Each wall is flat, endless, passes through zero and stands at right angles to its row. A trip goes straight from one point to another. Which walls does it cross, in order?
In the rows, 128 means zero.

Walls:
(1): [146 118]
(2): [167 125]
(3): [117  76]
(4): [143 116]
(5): [42 67]
Trips:
[143 166] to [136 114] -> 1, 4, 3, 5
[183  79] to [111  90] -> 5, 2
[157 136] to [ 72 144] -> 4, 1, 2, 5
[120 123] to [163 196] -> 3, 5, 2
[144 131] to [111  89] -> 3, 5, 2
[114 127] to [107 123] -> none
[101 110] to [130 137] -> 3, 5, 2
[137 149] to [ 76 119] -> 2, 5, 3
[108 170] to [97 87] -> 5, 3, 4
[137 131] to [ 98 164] -> 4, 1, 2, 5

Walls:
(1): [106 176  90  86 133 130]
(2): [129 140 129 102 110 178]
(3): [165 187 117 100 161 134]
(4): [144 111 138  99 159 105]
(5): [127  99  84 138  98 157]
(6): [115 140 164 109 118 196]
(7): [111  70 127 102  91 142]
Trips:
[ 78 138  61 142 114 141] to [128 121 117 159 125  95] -> 2, 7, 1
[125 131 125  84 164 124] to [182  98 154 130 186  54] -> 6, 2, 1
[ 71 130 173 154 108 131] to [ 65 168  87  92 187 119] -> 1, 7, 3, 4, 6
[125 174  87 172 101 113] to [146 135 131 141  77 131] -> 3, 2, 1, 7, 6
[167 148 141  88  93 140] to [147 110 130 136  78 155] -> 5, 4, 1, 3
[125 205 103 135 124 124] to [110 156 110 103 155  93] -> 2, 4
[147 163 106 164 136 185] to [110 156 116 106 145 126] -> 5, 4

Walls:
(1): [ 65 128 170 111  62  98  37  89 134 131 100]
(2): [127 151 129 177 130 147 127 135 146  66 106]
(3): [113 131 115  78  96 157 138  97 141 102 102]
(4): [140  92 154 101 146 168 165 129 132 163 137]
(5): [144 170 174  75 178 137 192 119 127 160 119]
Trips:
[195 109 102 156 138  89 223 140 177 130 145] to [122 146 115 139 141 142 137  82 204 132 139] -> 3
[ 99 156 180 148 136 130 123 177 159 158 101] to [123 130 134 136 174 127 143 136 188 113 116] -> 1
[125 142  98 137 116  93 113 109 141 115  96] to [140 107 135 177 113 175 144 147  55 108 136] -> 3, 1, 4

Walls:
(1): [133 129  83 184  95 125 143 139 116 124  59 115 113  93  95  88 135 111
 138 202]
(2): [126 149  85 135 108  74 119 118 120 137 182  96 166 107  98 131 149 107
 137 155]
(3): [121 120 132 100 160 181 113 154 181 124  95 135 107 134 153  99 132 112
 176 190]
(4): [128 165 173 111 161 110  77 121 111  94 120  72  83 140 177 120 111 111
 143 166]
(5): [145 150 143  57 118 165 125 165 119 158 149 150 112 135 163 140 133 128
  64 132]
(6): [ 77 118 144 140 127  96  83 175 132 171 128 200 133  95 106  88  79  84
 111 157]
(7): [117 156 167 205 176  78 145 129  99  90 110 179 143  90 114 141 120 146
 100 112]
(8): [167 143 126 142 202  81  86  95  99 148 122 170 119 120 142 139 128 202
 104 127]
(9): [155 147  85 183 102 161 147  81 126 109 139  77 149  73 170 151 150 178
 175 143]
Trips:
[134 126 132 150 154 132 145 131 110 135 103 118 139 120  96 166  49 108
 207 122] to [ 80 221 171 145  97 109  99 134 167 126 112 143  85 141 131 144 103 100
 103 156] -> 9, 5
[116 135 109  95 124  92 105 114 143  80 159 128  84  71 111 114 134 122
 103 113] to [171 112 146 124 118 182 181 113  99  98  94 159 104 173 182 167 119 158
 101  94] -> 6, 2, 9, 4

Walls:
(1): [107  88 160 132 123 167 137 119  94 152 154 134  99 107 126 162 140 118
 189 128 124 113 119 112 124  89 155 112 119 145 131 119 115 112 154 184
 165  59 119 155 144 135 139 123  81 133 132 131]
(2): [119 123  94  95 167 107  99 151 143  86 109 140 117 104 127 144 105 139
 157 162  86 187 100  56 174 146 115 108 127 144 146 128 144 154  83  94
 144 144 167 175 121 202 180  55 116 145  97 115]
(3): [107 115  97 152 125 137 150 112 151 191 131 144 117 112 171 147 138 102
 145  61 179  87 139 115 126 147 135 166 159  97 142 156  98 142 147 129
  90 150 165 131 117 102 136 135  81 196 130 154]
(4): [143 111  83 103 181 173 141 142 127 168 129 160 111 123 151 131 176 160
 135 135 148 121 155  96 158  92 143  69 149 121 142 165 106 146 124 118
 148  79 107 113 124 135  61 174 150  87 162 132]
(5): [114 145 162 137  93  97 110 146 175  96  89 108 113  87 151 197  95 121
 138  96 159 117 141 117 155 148  94 139  65 149 113  96 155 128 151 109
 154 151 134 212 161 168  79  74 119 126 118 142]
(6): [ 63 145 141 128  53 108 133 113 135  98 127  99  51  82  97 170 155 169
 117 124 115 134 162 119 153 109 150 127 137 120 113 144 123 132 149 123
 132 128 116 164  89  93 174  76 128 161 119 169]
Trips:
[114  86 130  31 164 175 145 155 161 152 167 140 157 136  98 162 172 122
 100 104 142 152 121 131 152 134 158 119 125  94 100 151 142 156 127 139
 156  87 181 111 116 155 146 152 164 162 162 103] to [108 129 102 151 123  89 151 120 122 162 154 112 121 122 137 163  54 121
 109 121 137 131 164 116  87  24 137 139 156 115 160 134 131 103 169 129
 177 129 138  62  59 176 182 154 162 157 182 135] -> 2, 6
[ 93 103 121 131 147 142 136 111 162  82 151 135 153 127 167 125 150 145
  98 135 114 151 128 106  80 100 119 126 102  83 150 135 106 158 206  80
  95 177 110  89 167  79 136  68  99 161 136 129] to [144 128 201  79 100 114 123 132 144  73  48 140 137 133  81  78 115 124
 109 102 171 170 123 131 114 139 146 137  81 121 139 154 131  97 107 127
  89  99 143 149 129 148  97 130 114 148 156 109] -> 5, 2, 3, 6
[ 85 128 140 130 125 138 171 148 175 115 147 148 104  93 144 143 136 130
  81 102  78 117  73 118 111 177 132 125 138 113 125 129 131 121 143  66
 133  94 130 128 193 138  74 133 153 137 137  65] to [133  97 225 121 155 128 179 170 106  85 118 128 116 132 145 134 128 118
 115 141 131 162 186 133 144 144 149 172 121 122 111 150 159 150 159 174
  97 145 124 105 135 168 142  58 129 164 146 125] -> 4, 6, 1
[ 69 173  97  69 119  91 155 121 124 161 145  83 161 115 139  94 185 172
  98 103 122 106 135 121 142 144 117 107 141 161 157 155 113 161 131 144
 160  63 115  67 156  79 154 136 176 146 106 144] to [100 108 122 130 146 159 113 110 174 166 119 163 156 134 161 156 178 138
 112 103 191 122 153 143 128 125 124 105 104  89 157 199 127  95 158 186
 130 134 124 108 110 121 102 182 125 160 130 189] -> 1, 6

Walls:
(1): [169 157 143 110 150  65 159 122 167 179  85 165 140 190  84 158 134 124
 163 146 146 105 128 195 176 137 106 136 141 121 126 129  42  77 148 139
 122 123 120  85 128 106 117 101 157 140 120 145]
(2): [104 141 100 140 135 115  98 149 101 106 195 108 122 139 147 106 103 158
 138 118 165 137 118 124 103 112 112 154 132 122 122 128 153 143 134 128
 115 142 142 146 137 135  67 121 100 171 180 155]
(3): [ 96  97  97  94 128  92 177 113 146 106 148 139 122 132 103 170 144 118
 145 114  95 188 144  78  87 121 123 102 106 127 115 192 119 152 141  38
 112 127 119 112 156 152  91 160 101 173 134 118]
(4): [134 145  87 106 163 174 148 128  61 105 146 138  92 145 152 143 129 186
 137 133 102 159 114 139  68 133 165 128 158 144 140 141 128 158  81  77
 141 119 172 125 141 110 136 136 114  80 118 114]
(5): [176 143 104 128 112 124  87  84 153 110  98 134  57  59 123 163 101 115
 115 159 160 171 167 156  74 165 149 111 171  97 139  72 185 142 163 116
 137 177 140 141  72 122  99 137 161 154  89 110]
(6): [189  88 201 149 128 114 178 143 119 163 114 140  62 146 126 102 122 182
 167  90 143 136 124 135 116 118 106 119  94 152 119 169 106 134 165 132
  97  73 108 130 154  97  88 138 150 115 109 120]
(7): [143 100 161 115 154 132  98 154 138 139 101 138 128 124 143 131 158 146
 182 171 181 154  89 123 147 135 153 133 112 208 114 136 137 166 111 108
 111 137 145 116 150 113  72 155 109 125 126 112]
Trips:
[134  90 197 113 123 126 165 177  82 151 152  90 141 154 149 121 156 125
 135  98 148 138 181 101  94 130 147 151 148 178 120  81 135 118 108  94
 121  87 125 113 118 112 154 142 118 111 168 133] to [121 114 111 114 121 119 160 148 112 138 121 152 149 154  96 124 197 137
  82 117 110 183 106 143 131  93 128 123 109 147 125 138  88 205 116 109
 121 135 110 111 158  87 109 119 132 121  98 112] -> 2, 1
[162 125 130  98 137  97 187 136 118 185 131 184 180 111 103 166 115 125
 166 126 185 170 140 136 122 100 166 132 141 173 111 102 131 112 145 168
 152  89 150 170 149 117 125  85  97 157  76 111] to [125 165 127  93 118  92 122  92 122 101 122 132  94 126 126 158 169 130
 149 118 118 107 129 104 154 113 154  98 112 123 104 127  95 117 116 149
 112 162 155  99 149  99 141 119 152 173 161 139] -> 5, 6, 7
[106 141 129  77 146 116 122  75 161 146  98  89  92 118 166 177 108 117
 165 178 152 151 155 139 131 162  98 171 137  86  83 125 121 121 107 127
 116 116 128  67 143 117 152 148 147 140 118 165] to [114 148 182 149 107 110 108 147 170 126  99  88 152 116 148 102 158 176
 118 105 119 126 100 196 105 150 149 161 114 110 108 132 111 195  97  90
 154 116 122 113  93 126  77 132 139 198 122 112] -> 2, 6
[135 112 162 129  95 122 132 124 135  72 156 149 145 146 102  82 111 136
 249 155 145 137 149 108 102 105  64 148 105 150 119 181  96 104 125 147
 105  92 122 152  26 146 109 102 145 124 130 142] to [124  96 104 129 213 141 113 123 153 153 101 131 176 146 136 164  84 150
 128 105 153  65 147 116 154  72 119 120 175 161 144 122 136 118 128 179
 155 142 114 152 134 149 137 182 116 149 158 142] -> 3, 6

Walls:
(1): [119  85 134 136 113 111  92 127 137 198 144 133 153 102 123 110 158  99
 157  65 164 167  92 153 123 119 104  91 114 112  61 112  99  64 117 145
 136 142 102 135 123 112 122 117 160 143  98 145]
(2): [142 132 119 160 116 100 167  88 159 156 102  76 158 124 130 155 129  90
 139  83 117  79 115 142 149 161 109  66 125 137 159 148 152 134 145 139
 148 110 166 114 120 153  93 128 110 126 171 170]
(3): [125  96  72  52 188 164  73  86  93  75 170 164 122 141 101 170 122 129
 150  91 129 148  96  99 113 120 127 113 144 163 151  84 142 120 157 109
 127  78 123 167 186 156  55 111 118  99  50 144]
(4): [127 153  97 104 129 128 133  95  59 168 139 107 107 157  47 128 157  87
  70 132 103 177 105 154 162 187 122 123 159 127 100 152 132 134  84 100
 140 172 108 111 164 146 102 175 123 109 181 126]
(5): [154 170 129 160 110 167 106 125 105 148 110 160 103 101 116  92 151  99
 147 143  84 128 128 114 132 150  94 176 107 102 103 138 138 145 159 183
  97 120 114 145 172 160 140 128 129 161 161 161]
(6): [147 112 177 115  88  84 170 111 108 134 134 102 118 141 109  81  79 121
 150 131 155 145  61 126  79 112 113  95 119 113 102  93 154 143  84 107
 164 145 127 104  91  56  90 131 118  88 114 160]
(7): [ 53 112 107 158 127  79 147 143 170 107  49 190 106 145  79 123 183 124
 124 120  89 115 167 141  49 200 153 114 126 109 138  89  89  71 119  96
 108 169 108 113 164 100 138 107 145 108 120 226]
(8): [135 149 127 144  74  55 162  91 176 145 135  92 145 107  98 207  94 176
 147 102 116 129 121 138 234 113  95 171 176 116 117 156 115 119 142 157
 144 173 119 132 132 115 129 199 117  95  88 149]
Trips:
[173 133 122 122 128 129 159 122  88 169 141  83  95 129  85 118  97 143
  90 150 166  71  94  98  94 135 120 146 195 134 117 102 123 176 170 118
 134 148 107 103  80 135 152  94 117 123 128 131] to [139  66 135 130 124 114 186 141  90  94 100 144 164 150 150 112 133  96
 120 120 115 134 129 138 102 127 131 136 118  93 162 148 147 117 113 111
 159 111 155  69  89 145 136 112 143 142 157 129] -> 8, 7, 4
[123 152 133  68 146 103 153  85  57  99 101 116 144 127 116 129 102  68
 153 106 134 131 133 127 165  50  77 173 147 140 146 154  98 121 173  97
 134 121  86 145  98 127 132 110  84 113 110 113] to [ 87 118 152 125  88 156 140 101 135 140 207 152  51  83 110 125 128 159
 106  73 131 154 156 159 133 125 139 132 139 133 129  85  82 162 126 107
 154 117  95 159 122  71 135 182 122  67 117 118] -> 1, 7
[148 143 179 131 135 150 171  86  89 129 158 111  70 140  79 119 132 135
 121  72 146  30 127 114 138 169 128  77  64 162  78 173 115 164  93 117
 102 140 133 105 159 151 115 128 113 213 102 198] to [127 147 151 129  81 130 132 147  82 126 100 167 106 112 182 191  58 121
 110 151 107  90 119 128 132 130 102 130  61 127 181 138  80 145  82 103
 138 103  78 159 131 160 117  82 155 119 132 119] -> 1, 7, 4, 6, 2

Walls:
(1): [138 107 141 138 123 149 118 145  81  86 138 153 124 137 131 109 122 130
 114 102 176 139 160 135 124 128 132 128  68  75 134  93 107 133 135 145
 159 185 148 113  73 137 180 182 155 135  98 162]
(2): [132 128 170 179 156  96 102  83 165 135 152 113 132  93 157  72  91 100
 119 115 119 122 129 135 111 135  51 137 147 122 161 186 156 165 114 124
  88 148 171 138  99 174 106 187 107  97 138 124]
(3): [156 129 150 151 166 144 173 111 115  90 141 171 123 142 128 111 150 105
 130 118  64 126 118 151 134 182  96 160 132 117 109 163 115 111 105 104
  99 121 153  98  85 125 176 130 174 137  76 140]
(4): [172 155 159 146  77  98 123 107 122 155 126  91 101 138 176 176 145 163
 124 114 130  92 181  98 164 171 130 136  98  77 126 174 171 106 134 118
  81 134 120 137 145 170 101 123 123 180 147  95]
(5): [158 102 111 139 100 144 110 133 139 101 117 137 114 107 113 144  64 156
 157 194 127 156  96 135 171 210  51 120 152 132 149  65 114 125 110 140
 145 132  90 154 157 115 136 127 148  92 175 150]
(6): [146  82  96 122 161 144 145 172 112 175 147 142 172 130 125  99 117  82
 124 140 151 142 204 155 179 166 105 126 178  93 156  92  82 164 142  91
 122 165 148 148 155 136 166  79 130 143  88  89]
Trips:
[142 123 128 127 193 164 143 134 180 127 138 148 102 123 120 109 128 115
 143  75 168 108 138  88 166 126 172 163 172  78  76 139 110 128  64 180
 104 113 122 122 118 146 184 155 150 145 148  97] to [159 160 146  85 117 137 113 120 136 127 122 152 140 147 106 149 113 112
 108 121 127 177 125 161 119 116 102 146 178 164 109 161 121 154 144 120
 146 116 111 121 156 179 176  80 134 143 104 141] -> 4, 2, 1, 5
[ 45 142 122 186 139 106 196 127 132 149 188 145 118 144  27 156 166 138
 140 165 121  88 164 179 120 143 188 150  89 136 127  70 125 170  66  93
 105 111  76 154 129 101 175  91 152 125 105 130] to [137 143  69 119  91  96 136  77 131 140 115 153  94 136 147 162 159 153
 130 130 159 173 114 111 117 171 106  72 128  98 148 190 139 165 143  70
  97 148  95 153 119 174 141 127 134 148 151 142] -> 4, 5, 2, 6, 3
[110 112 105 129  62 146  96  59 139 100 129 133 127 200 133 147 109 120
  78 154 108 149  89 160 207 105 102 140 140 135 119 123 132 115  76 153
 127 117 172  89 164 116 142 101 171 102 134 172] to [127 131  99 109 164 160 128  98 113  99  67  81 182 122 152 130 186 125
  95 174 145 132 162 161 194 107 115 112 123 125 102 186 137 104 137  90
 111 135 122  96 101 129 151  78 114  98 127  64] -> 6, 4, 5
[115  95  70 128  67 136 169 159 134 100 125 145  56 144 133 145 129 151
 101 105 146 118 121  98 177 141 119 106 180 148 134 127 113 144 116 124
 146 145 111  62 145  64  96 130 127  73 156  41] to [142 204 136 148  46 145  91 171 132 148 117 135 135 135 148  42 111  82
  39 159 183 184 116  47 166 131  84 119  90 186 104 116 114 122  84 167
 155 103 168 138 178 113 119 126 130 133 116 159] -> 6, 1, 2
[ 90 137  92 150 191 118 144 167  88 152 112  79  88 114 120 114 198 141
 140 167 110 145 138 113 204 126 159 141 118 145 133 144 136 151 192 121
 113 136 150 112 151 149 155 119  89 159 152 137] to [ 94 132 143 208 157 158  86 144 152 145 106 134  85 149 114 145 105 136
 111  98 155 126 148 128 134 151 157 121  86  91 147 110 103 108 131 155
 165 189 128  97 116 141 130 185 115 160 125 140] -> 1, 2, 6
[138 172  63 183 105 129  88 119 159  99 114  85 144 120 133 146 109 128
 131 138 134 129  78 136 138 142 126 112 159 110 190 159 103 115 142 115
 138 151 135 170 171 116 122  97 111  97 174 104] to [163 139 160  64 126 120 119 187  88  88 202 136 130 175 186 136 106 130
 154 184 156 109 102 128  88 147  91 137 118 142 111  88 144 127 126 146
 122 152 121 113 107 136  94 120  76 109 136 134] -> 6, 1, 4, 2
[108  57  99 148 109 101  82  95  61 167  99 146 143 130 180  97 150 145
 116 149 131 196 126 102 181  92 157  76 154 125  87 105  72 175 144 148
 120 119 169 126 117 125 107 115 153  91 130 117] to [ 89 134 162 117 124 187 146  77  67 171  97 141 153  96 139 185 113 186
 128 168 165 100 135 196 160 100 135 111 137 173 130  57  89 131  37 151
 150 117 139 107  95  87 150 150 122 122 100 103] -> none
[ 45 116 175  92  89 139 114 142 149 121 120 163 160 206 143 131  97  99
 130 128 124 160  75 154 130 203 127  98 182  61 131 111 109 141 126 184
 128 143 109 102 142 119 144 159  97 167 122 108] to [162  85 135 149  92 159  82  97 127  67 110  89 191 121 141 113 125 144
 111 132 100 131 132  94 123 138 115  84 171 106 133 138 108  96 174  87
 134 161 131 106 207 120 143 153 146  87 100 159] -> 2

Walls:
(1): [198 144 169  99 144 122 110 125 145  92 121 132 112 141 116 157 139 119
 132  85 151 116 132 121 173 121  79 113 141  88  62 165 121 140 123 144
 108 101 100 157 195 127 176 148  90 140 113 136]
(2): [100 124 107  93 158  56 100 141 124  87  80 103 150 152  94  74 148  96
 143 156  52 122 105  87 103  87 126 113 100  91 146 140 160  51 164 147
 114  99 172 152  96 146 129 114  92  64 100 119]
(3): [163 130 160  95 122 103 166 147 105 141 130 131  78 123 147 124 120 165
  68 121 186  73 165 132 139 157 175 114 121 131  83 167 129 129  99 132
 139 168 144 166 155 121  94 140 160 175  96 120]
(4): [148 172 131  81 205 187 100 143 125 135  84 119 133 164 127 123 161 136
 126 112 136 146  50 185 178 128  50 121 131 133  93 100 126 151 128 128
 174 134 146 104 158  54 139  96 127 101 112  92]
(5): [140 117 120 173  99 152  66 186  86 135  97 141 128 121 160 116 118 108
 140 146 116 134 105 140 124 181 110 125 122 188 114 115  93 130  96 117
 105 108 101 197 172  87 104 139 166 161 184  81]
(6): [ 94 138 110 152 153 135 150 155 142  81 145 126 131 116 124 130 144  58
  88 149 101 106 134 175 183 173 142 154 160 103 179 135  80 145 147 136
 137  29 100 162  86 125 107 100 136 117 109 133]
(7): [155 199 148  86 116 142 140 115  78 111  78 142 142  82 117 199 101 142
 106 141 102 153 135 145 129 172 101 115 143 156 138 111  97 133 100 165
 116 123  84 100 100 103 128  81 123 125 153 172]
(8): [174 162 168 128 148 109 195 144 158 131 155 115 162 139 115 155 112  95
 170 135 152  89 100 171 155  97 108 146 122 103 106 119 137 108 167 155
 160 117 171  75  78 126  95 132 137  96 109 143]
(9): [ 93 123 148  79 172 123 172  93 110 180 192 145 185 134 115 117 120 132
 153 150  73 123  85  56 139 152 114 121  98 169 118 148 108 155 131 210
 105  99  94  96 142 112 156 171 135 112 123 173]
Trips:
[124 121 123  96 159 119 108 202 213 128 139 114 170 111 146  93  86 131
 154 135 116 131  58 123 104 155 112  98 159 123 131 189 186 184 178  78
 115 106 141 144 158 106 111 138 141 114 127 117] to [ 74 124  65 136  87 152 142 144 112 131 113  79 196 116 213 165 149 128
 163 117 152 108 126 142 113 134  80 181 144 122 130 100  73 119 149 181
 181 186 131 131 139 108 228  96  95 132 165  84] -> 1, 6, 2, 8, 9, 7
[157 142 152  43 137 154 131 124 129 130 155 139  82 104  94 160 157 142
 103 140  99 105 161  94 117  91 129 132 179  98 134 120 106 134 124 139
  68 150 193  80 168 176 136 119 121 112  63  63] to [178  84 168 103 176 152 146 132 119 117  81 123 100 145 186 174 104 159
 131 100 124  86 132  78 126 138 182 104 135  78 152 125 151 115 172 151
 146 136 135 159 116 166  94 133 138 156 160 109] -> 9, 7, 4
[156  39 165 159  90 125 167 114 104 139 114  99 114  77 111 100 103 111
 195 141 131 102  96 187 128 111 173 123 103  65 136 157 145 100 133 125
 193 134 165 140 110 131 137 138 159  77 179 108] to [108 148 139 145  78 112 101 158 140 121 128  95 127 121  70 129 126 137
 140 130 118 108 157 119 155 145 106 160 141 149 167 102 134 208 142 112
 155 132 123 144 120 144 167  74 142 101 107 133] -> 3, 6, 2, 7, 8
[178 151 105  78 144 156 150  87 162  80 151 142 130 154 106 131 144 125
 119 151  81 141 111 139  90 162 153 109 131 110 167 142 174 115 150 204
 105  96 145 148 102  66 186 105 158 164 171 107] to [147 154 177 139 180 119 111 111 100  30 104 137 160 111 107 111 107 127
 123  95  80 142 133  91 155 131 131 163 134 126 122 145  85 179 101 124
 164 179 117 173 148 171 155 128 144 149  94 124] -> 8, 3, 5
